Every row gives one point. Each copy is the shape, with its points in the same order, turned, moved and blurred by noise. Some copies are also mirrored. Which?

Shape (6 x 3):
-13 -26 -16

20 -45 -10

31 -36 -10

-6 58 -1

-24 48 37

14 -23 -16
Copy 1, 6 rows:
-20 -4 -39

3 -31 -32

19 -32 -23

-10 60 24

-41 51 38

5 -12 -29
Copy 1 is: only turned
Copy 2, 6 rows:
-38 17 18

-20 41 41

-7 43 32

10 -10 -48

12 -46 -28

-17 31 13
Copy 2 is: mirrored

Shape, 7 rows:
36 28 7 -26

4 19 -36 22

-11 6 1 39

44 -3 17 20

-13 -6 -32 24

-19 3 14 28

-12 -6 8 -60
Copy 1 (7 x 4):
19 19 18 49

-12 -26 -13 24

-1 -8 -39 -1

40 -3 -15 35

-13 -35 -12 5

3 8 -33 -5

2 32 55 -8
Copy 1 is: mirrored
Copy 2 (7 x 4):
30 28 8 -12

30 -6 -37 32

12 -38 -11 30

47 -25 8 -14

11 -26 -47 23

-2 -36 -1 23

-31 28 -13 -32
Copy 2 is: only turned
Copy 3:
44 33 -27 -12

25 10 26 29

-1 -1 -4 46

36 -16 -37 15

2 -4 28 24

-13 8 -14 39

-13 40 -12 -43
Copy 3 is: mirrored
Copy 4 (7 x 4):
48 -5 -1 -2

4 1 -48 26

-25 8 -15 37

26 34 7 30

-23 14 -46 17

-27 0 -3 27

4 -9 4 -55
Copy 4 is: mirrored

Shape:
24 27 51 -8

10 -20 24 -12

13 21 -3 -14

-15 -25 2 0

3 -34 1 1

41 23 -41 -13

33 28 -23 31
Copy 1 (7 x 4):
-33 35 26 30

-7 6 37 -8

-21 -3 -8 9

24 -1 19 -16

14 -16 31 -13

-33 -43 -21 17

-3 -30 -10 51
Copy 1 is: mirrored
Copy 2 (7 x 4):
38 39 -26 -12

34 7 13 2

6 0 -17 -17

14 -11 20 20

30 -20 23 13

-1 -38 -25 -42

18 -38 -52 -7
Copy 2 is: only turned
Copy 3 (7 x 4):
53 37 20 -24

33 5 20 20

1 13 21 -19

6 1 -7 21

19 -13 1 23

-14 -28 25 -49

12 -17 -18 -55
Copy 3 is: only turned
Copy 4 (7 x 4):
34 22 31 -50

-15 20 32 -18

2 -2 -7 -36

-18 10 11 14

-28 -1 25 -3

-18 -42 -22 -51

18 -60 8 -35
Copy 4 is: only turned

Shape, 9 rows:
15 6 51 -8 10 6

-12 3 16 32 53 -18

-18 -1 0 3 3 -4

-7 13 -11 -35 19 -12

-13 13 43 -19 1 -31

-20 15 10 28 40 14

-7 -25 16 2 9 12

32 -8 -5 -17 -60 -3

33 -24 18 -15 -21 4
Copy 1:
-28 -1 22 -53 1 -16

0 -7 -32 -55 42 -17

0 2 -8 -9 17 -8

-10 6 -33 -10 -19 -8

10 19 8 -48 -17 -25

-19 2 -26 -32 53 -27

-15 3 4 -22 25 13

3 -32 42 19 -29 2

-17 -26 33 -18 -15 15
Copy 1 is: mirrored
Copy 2, 9 rows:
6 33 -26 32 4 13

-38 12 -1 21 -5 -38

-12 1 0 -10 2 -4

20 22 -11 -25 -18 -24

-15 48 -28 -6 9 4

-27 -4 -5 23 -33 -17

-2 9 11 21 6 8

39 -8 -24 -18 51 30

33 15 -1 21 39 18
Copy 2 is: mirrored
Copy 3, 9 rows:
-17 13 39 20 23 20

33 7 39 3 26 -31

3 -5 1 -9 12 -7

21 17 -8 -24 9 20

-20 12 36 -30 20 15

20 10 13 16 38 -32

2 -24 11 12 16 7

-36 -8 -10 5 -49 30

-13 -13 18 19 -22 36
Copy 3 is: only turned

Shape (10 x 6):
7 -13 14 3 -10 2

-51 -5 -1 29 -1 -3

8 -1 -7 10 -12 -4

-9 5 14 33 -16 8

14 -1 -1 -31 -7 1

25 -15 2 26 -2 21

-55 0 7 9 -16 14

7 7 -14 -10 -14 9

14 -2 6 -4 -15 -1

11 23 -4 -21 13 2
Copy 1:
18 -6 -6 2 1 -1

14 49 -6 23 -19 -24

0 -5 -3 -1 -10 -12

13 9 -4 15 6 -34

9 -18 21 1 -9 25

-5 -19 -30 13 14 -12

23 39 12 43 -11 -15

-2 -17 13 12 -11 0

12 -15 6 2 3 -2

-18 -3 25 1 7 19
Copy 1 is: mirrored
Copy 2 (10 x 6):
6 12 2 -3 -11 -16

-21 -5 46 -13 13 11

2 2 1 1 12 -16

-22 19 15 -14 10 -15

35 9 -12 12 -6 3

-10 11 -4 19 -3 -37

-11 25 46 -14 8 18

24 14 0 10 16 -5

16 6 -10 1 -1 -13

10 4 -23 18 10 23
Copy 2 is: mirrored
Copy 3, 10 rows:
-2 2 10 4 16 -17

-49 -16 -4 -14 8 17

5 -11 6 9 -1 -1

-20 3 1 17 17 15

15 1 31 -7 -11 -23

4 3 -16 30 4 -20

-60 -4 20 -10 1 7

3 -5 23 9 -19 -8

11 1 20 5 5 -10

14 20 16 -10 -28 -4
Copy 3 is: mirrored
Copy 4 (10 x 6):
4 0 -14 -20 -6 11

17 18 -2 -8 6 -55

11 -5 2 2 -3 6

30 9 14 -20 3 -4

-23 4 -14 10 -8 24

10 -19 3 -23 16 19

-3 33 11 -15 1 -40

-10 2 12 11 -4 15

2 0 -6 -4 -13 20

-3 16 -13 27 11 21
Copy 4 is: only turned

Shape:
52 2 -9 -10 -12 11 -11 10

34 -5 36 15 2 -6 -7 23

7 -22 -21 -4 -35 -32 14 -22

2 19 -22 7 -33 -10 14 -43

10 -9 -31 15 0 -11 -1 21

30 -24 14 31 -7 24 -35 28

16 -4 -1 -5 -18 7 -11 42

-4 -2 23 -3 -11 10 -11 -20

10 10 -24 -3 -16 -15 33 -29

41 22 -22 -35 15 -35 -16 -10

7 -7 -33 -20 -6 -7 32 -43
Copy 1:
6 8 56 22 -13 -31 -6 4

25 12 41 13 20 -16 24 29

-22 -1 2 -19 -20 -38 5 -5

-29 -10 10 -5 -33 -8 32 -24

-24 21 20 17 14 -11 -9 11

3 3 42 39 11 -21 9 55

3 25 36 20 -10 -3 -11 40

13 -23 -3 14 -17 -3 20 14

-13 10 2 -12 -26 -14 22 -29

13 -14 45 -21 6 -15 -27 -38

-8 7 -17 -2 -23 -31 10 -43
Copy 1 is: only turned
Copy 2, 11 rows:
2 -10 -11 23 35 -4 -43 8

-7 19 5 -17 33 -19 -27 25

14 1 -7 -2 -1 60 -29 -6

16 -28 -13 -7 -14 32 -18 -32

6 5 -13 8 40 29 6 7

-6 36 -43 2 37 -20 -21 27

-25 19 -6 21 39 2 -19 2

2 10 -6 1 -21 -7 -14 3

9 -38 3 -5 -3 38 -13 -9

48 -19 34 32 29 11 -29 -5

18 -42 -1 17 -18 46 -12 6
Copy 2 is: mirrored
Copy 3, 11 rows:
39 -13 -15 -36 -24 15 20 -3

36 -16 -24 1 -8 -29 20 13

-16 -45 -8 -38 15 10 -9 -9

-30 -27 -29 -28 9 39 -1 15

29 -18 -7 -6 18 18 -11 -13

58 -2 -7 -4 -22 -13 -18 30

48 -3 1 -24 14 -1 12 10

-14 5 -8 -12 -7 -6 10 28

-26 -22 -37 -30 14 27 6 -13

5 -35 5 -9 -20 33 48 -31

-38 -13 -21 -36 1 28 -2 -31
Copy 3 is: mirrored
